Each point is reached from the start by the listed moves, each made 0, 1 or 2 times, or once backwards (-1), plus a little noise. Is the number of moves made odd or even? Then give how often each move was made.

Moves:
(1): [ 1.70  0.49  0.19 -0.54]
(2): [-0.09  1.98 -0.09  0.20]
Start: [ 0.91  0.18 -0.41 -0.04]
Points:
[ 4.23  3.19 -0.09 -0.94] -> odd (2, 1)
[ 0.71  4.15 -0.60  0.40] -> even (0, 2)
[ 2.63  0.69 -0.20 -0.56] -> odd (1, 0)

Moves:
(1): [ 1.80  0.81 -0.49 -0.27  0.41  0.23 -0.26  0.35 -0.25]
(2): [-0.82  1.67 -1.01 -0.11  0.72  0.05  0.30  0.35  0.46]
(3): [ 0.12  0.55  1.63 -0.36  0.14 -0.35 -0.12 -0.30  0.52]
(4): [ 0.24  0.05  0.30  1.26  0.10 -0.22  0.27  0.64  0.14]
(5): [ 0.01 -0.60 -0.11 -0.24  1.81 -0.48 -0.08  0.27  0.42]
(6): [-0.04  0.03  0.13 -0.04  0.39  1.55  0.03  0.33  0.54]
(7): [ 0.03  0.13  0.12 -0.50  0.23  0.34  1.95  0.42 -0.73]
(8): [-0.32 -0.09 -0.01 -0.57 -0.32 -0.41 -0.29  1.11 -0.16]
(9): [ 0.45 -0.22 -0.29 -0.07 -0.50 -0.44  0.46  0.07  1.03]
Start: [-0.71  0.38 -0.37  0.29  0.13  0.88 -0.27 -0.30 -0.50]
Points:
[ 2.48  6.02  1.91 -0.01  2.05  3.93  3.36  0.43 -1.59] -> even (2, 1, 2, 1, -1, 1, 2, -1, -1)
[-1.32  5.75 -0.99 -0.97  1.17  4.80 -2.54 -0.31  0.94] -> even (1, 2, 1, -1, -1, 2, -1, 0, -1)
[-0.11 -0.60  0.94  0.82 -2.20  0.35 -1.03 -1.25 -2.91] -> even (0, -1, 0, 0, -1, -1, 0, 0, -1)
[-1.52  3.95 -0.99 -1.66  6.19  2.39 -3.12  3.34  2.05] -> even (1, 2, 1, 0, 2, 2, -1, 2, -1)
[-2.32  1.25  2.74  2.33  5.02 -1.13  0.68 -0.14  2.52] -> odd (-1, 1, 2, 2, 2, 0, 0, -1, 0)
[ 0.79  1.04 -0.88 -1.82  3.14  0.86  2.87 -0.97 -3.23] -> even (1, 0, 0, -1, 1, -1, 2, -1, -1)
